Each point is reached from the start by the listed moves, each made once or not at all, plus a little noise. Say if it took an odd or an even number of moves. Then give how often each move was made.

Moves:
(1): [ 0.54 -0.29  0.35  0.11  0.03 -0.13]
(2): [ 0.26  0.70  0.15 -0.12 -0.25 -0.15]
(3): [-0.54  0.03  0.85  0.14  0.00 -0.04]
Start: [-0.19 -0.24 -0.34  0.42  0.06  0.24]
Points:
[ 0.31 -0.55  0.04  0.52  0.13  0.12] -> odd (1, 0, 0)
[ 0.05  0.31  0.98  0.55 -0.21 -0.06] -> odd (1, 1, 1)
[-0.67 -0.18  0.49  0.59  0.05  0.21] -> odd (0, 0, 1)

Moves:
(1): [ 0.43 -0.06 -0.11  0.14  0.15  0.12  0.10 -0.09  0.01 -0.01 -0.14 -0.04]
(2): [-0.11  0.56  0.05  0.01  0.10 -0.08 -0.09 -0.11  0.08  0.00  0.00 -0.06]
(3): [ 0.03  0.05  0.55 -0.02 -0.15  0.04 -0.11 -0.09 -0.18 -0.03 -0.14  0.09]
(4): [-0.13  0.06  0.05  0.73 -0.12 -0.38  0.37 -0.03  0.06 -0.32 -0.06  0.04]
(5): [-0.08 -0.10  0.15  0.02  0.53 -0.06  0.07  0.21 -0.15 -0.01 -0.06 -0.22]
(6): [-0.24  0.00 -0.05  0.20  0.05  0.72 -0.03 -0.07  0.05 -0.32  0.10  0.15]
(7): [ 0.00  0.02 -0.11 -0.35 -0.11 -0.03  0.71 -0.03 -0.01 -0.05  0.02  0.06]
(8): [ 0.08  0.18  0.10  0.07 -0.13  0.16  0.10  0.67  0.09  0.02  0.06  0.01]
(9): [ 0.16 -0.23  0.07 -0.24  0.21  0.01 -0.20  0.12  0.77  0.13 -0.09  0.10]
(10): [-0.09  0.04  0.06  0.15 -0.03  0.18  0.16 -0.05 -0.02  0.55  0.05 -0.05]
(11): [ 0.20 -0.32  0.22  0.03 -0.20  0.03  0.10 -0.08  0.06 -0.04  0.69 -0.20]
Start: [-0.29  0.30 -0.11 -0.06  0.28  0.14  0.19 -0.06  0.10 -0.10  0.17  0.11]
Points:
[-0.47  0.72  0.09 -0.36  0.95  0.86  0.74  0.74  0.95 -0.32  0.20  0.15] -> even (0, 1, 0, 0, 1, 1, 1, 1, 1, 0, 0)
[-0.07  0.16 -0.02  0.53  0.87  0.69  1.31  0.74  0.92 -0.65 -0.02  0.23] -> odd (1, 0, 0, 1, 1, 1, 1, 1, 1, 0, 0)
[-0.30  0.50  0.16  0.90  0.67  0.66  1.56 -0.30  0.18 -0.31  0.76 -0.21] -> even (1, 1, 0, 1, 1, 1, 1, 0, 0, 1, 1)
[-0.47  0.88  0.47  0.82  0.71  0.66  1.37 -0.33 -0.07 -0.30 -0.06  0.11] -> even (1, 1, 1, 1, 1, 1, 1, 0, 0, 1, 0)

Moves:
(1): [ 0.79  0.06 -0.31 -0.18  0.03 -0.06 -0.20  0.12  0.05  0.01  0.14 -0.09
 -0.35 -0.13  0.05  0.15  0.01  0.24 -0.07  0.20  0.04  0.10]
(2): [-0.24  0.73 -0.24 -0.34 -0.13 -0.01 -0.12  0.00 -0.11 -0.16 -0.02  0.10
  0.04  0.00 -0.21 -0.16  0.30 -0.07 -0.25 -0.10 -0.03 -0.22]
(3): [ 0.32  0.08  0.65  0.10 -0.04 -0.19 -0.10  0.07  0.29 -0.08 -0.04 -0.16
  0.05 -0.01 -0.12  0.22  0.20 -0.04 -0.15 -0.07  0.32  0.10]
(4): [-0.06  0.31 -0.07  0.61  0.08 -0.08  0.02  0.11 -0.01 -0.01  0.06  0.15
  0.19  0.01 -0.05  0.18 -0.27 -0.20 -0.08 -0.27 -0.21  0.03]
(5): [-0.12  0.03 -0.17 -0.06  0.58 -0.06  0.02  0.15  0.13 -0.09  0.13  0.04
  0.02 -0.05  0.05  0.05 -0.11  0.06 -0.10  0.07  0.11  0.04]
(6): [-0.05  0.19  0.10  0.35  0.07  0.81 -0.24 -0.16  0.17  0.17  0.02 -0.49
 -0.11  0.02 -0.19 -0.02 -0.04 -0.01 -0.02 -0.05  0.22 -0.11]
(7): [ 0.10  0.14  0.13 -0.09 -0.03  0.16  0.65  0.12  0.02 -0.04  0.29 -0.05
 -0.14  0.08 -0.11 -0.10 -0.04 -0.07 -0.27 -0.10  0.14 -0.02]
(8): [-0.10 -0.07 -0.13  0.04 -0.16 -0.07 -0.03  0.68  0.05 -0.09 -0.15 -0.15
  0.12  0.09  0.10 -0.01  0.08  0.07 -0.08 -0.07  0.07 -0.04]
(9): [-0.01 -0.02 -0.07  0.06 -0.18 -0.14 -0.03 -0.16  0.67 -0.05 -0.20  0.02
 -0.02  0.02 -0.03 -0.17 -0.10  0.07 -0.11 -0.07 -0.04  0.03]
(10): [-0.04 -0.05 -0.09 -0.07  0.01  0.03 -0.01  0.17  0.09  0.74 -0.01  0.17
 -0.12 -0.05  0.00  0.17 -0.04 -0.17 -0.03  0.03  0.10 -0.07]
(11): [-0.15 -0.09 -0.14 -0.03 -0.11  0.08 -0.03  0.10  0.38 -0.18  0.60  0.08
  0.04  0.07 -0.28  0.05  0.11 -0.01  0.07  0.04  0.04  0.09]
(12): [ 0.16 -0.01  0.23 -0.32 -0.10  0.49 -0.18  0.09  0.04 -0.12  0.00  0.88
  0.32  0.10  0.03 -0.25 -0.36  0.04 -0.03  0.13  0.09 -0.20]
(13): [ 0.17 -0.08 -0.05 -0.28 -0.08 -0.04  0.06 -0.20  0.05  0.17  0.06 -0.19
  0.79 -0.08  0.10  0.02 -0.15  0.02  0.02 -0.30  0.03  0.16]
(14): [ 0.02 -0.01  0.08  0.02 -0.09  0.00  0.00 -0.07 -0.07  0.05 -0.07  0.07
  0.03  0.66 -0.02  0.21  0.15  0.09 -0.05  0.02  0.00 -0.02]
(15): [ 0.08  0.04 -0.02 -0.02 -0.12  0.17 -0.10 -0.01  0.12 -0.23  0.20 -0.08
  0.00 -0.13  0.68  0.18  0.26 -0.19 -0.03 -0.16 -0.09 -0.02]
(16): [-0.17 -0.12 -0.15 -0.27  0.03  0.22  0.06  0.01 -0.05 -0.14 -0.35  0.02
  0.03 -0.15 -0.27  0.68  0.07 -0.03  0.09 -0.27  0.19 -0.01]
(17): [ 0.21 -0.27 -0.17  0.13  0.03  0.16  0.20 -0.12  0.02  0.04 -0.03  0.23
  0.29 -0.15 -0.04 -0.17  0.69 -0.23 -0.13 -0.18  0.21 -0.20]
(18): [-0.14  0.41 -0.05  0.22 -0.11  0.04  0.22 -0.06 -0.03  0.23 -0.02  0.11
  0.22  0.01  0.21  0.10  0.08  0.82 -0.01  0.06  0.23  0.17]
(19): [ 0.15  0.21 -0.03  0.00  0.14  0.22  0.21  0.15  0.15  0.15  0.05 -0.05
  0.14  0.22  0.06 -0.08  0.18 -0.09  0.77  0.02 -0.12 -0.05]
(20): [-0.16  0.05  0.01 -0.04 -0.08  0.10  0.23 -0.01  0.00 -0.12 -0.12  0.00
  0.13 -0.07  0.04  0.17 -0.07 -0.10 -0.05  0.48 -0.01  0.10]
Start: [ 0.67 -0.25  0.19  0.04 -0.13 -0.06 -0.05  0.11  0.12  0.09  0.22  0.19
 -0.16 -0.49 -0.19 -0.27  0.08  0.22  0.44 -0.13  0.06 -0.21]
Points:
[ 1.87  0.36 -0.12  0.06 -0.15  0.33  0.60  0.50  0.49  0.95  0.90  0.14
  0.37  0.16  0.53  0.44  0.19 -0.11  0.69 -0.69 -0.06 -0.13] -> even (1, 0, 0, 1, 0, 0, 1, 0, 0, 1, 0, 0, 1, 1, 1, 0, 0, 0, 1, 0)
[ 0.14  0.73 -0.35 -0.12 -0.96  0.03  0.56  0.91  1.11  0.56  0.66  0.55
  0.05  0.41 -0.49 -0.19  0.60  0.99 -0.30 -0.28  0.50 -0.29] -> even (0, 1, 0, 0, 0, 0, 1, 1, 1, 1, 1, 0, 0, 1, 0, 0, 0, 1, 0, 0)
[ 0.34  0.89 -0.25 -0.31 -0.59  1.21 -0.51  0.42  1.58 -0.21  0.79  0.56
  1.34  0.29  0.25 -0.27  0.31  1.06 -0.21 -0.57  0.75 -0.29] -> odd (0, 1, 0, 0, 1, 1, 0, 1, 1, 0, 1, 1, 1, 1, 1, 0, 0, 1, 0, 0)
[ 1.54  1.27  0.05 -0.21 -0.18  0.12 -0.48  1.09  0.73 -0.29  0.59  0.76
  1.23 -0.74  0.62  0.19  0.09  0.94 -0.39 -0.68  0.60 -0.08] -> even (1, 1, 1, 1, 1, 0, 0, 1, 0, 0, 0, 1, 1, 0, 1, 0, 0, 1, 0, 0)
[ 1.02  0.42 -0.46 -0.28  0.46  0.42  0.52  0.47  0.40  0.10  0.04  0.13
  0.06 -0.62 -0.09  0.81  0.24  1.11  1.06  0.39  0.53  0.13] -> even (1, 0, 0, 0, 1, 0, 0, 0, 0, 0, 0, 0, 0, 0, 0, 1, 0, 1, 1, 1)
[ 0.87  1.21  0.34 -0.47  0.19  0.09  0.85  0.54  0.68  1.00  0.66  0.12
  0.85 -0.28 -0.25 -0.03  0.53  0.72  0.39 -0.56  0.85 -0.12] -> even (0, 1, 1, 0, 1, 0, 1, 0, 0, 1, 0, 0, 1, 0, 0, 0, 0, 1, 1, 0)
[ 0.50  0.81  0.34 -0.12 -0.75  0.69 -0.18 -0.33  1.45  0.10  0.22 -0.23
  0.87  0.01 -1.03  0.70  0.71  1.08  0.02 -0.85  1.02 -0.01] -> odd (0, 1, 1, 0, 0, 1, 0, 0, 1, 0, 1, 0, 1, 1, 0, 1, 0, 1, 0, 0)
[ 0.93 -0.49  0.56 -0.34  0.05  0.53  0.15  0.07  1.10 -0.38 -0.44  1.24
  0.69 -0.13 -0.52  0.47  0.54  0.07 -0.13  0.03  0.93 -0.36] -> even (0, 0, 1, 0, 1, 0, 0, 0, 1, 0, 0, 1, 0, 1, 0, 1, 1, 0, 0, 1)
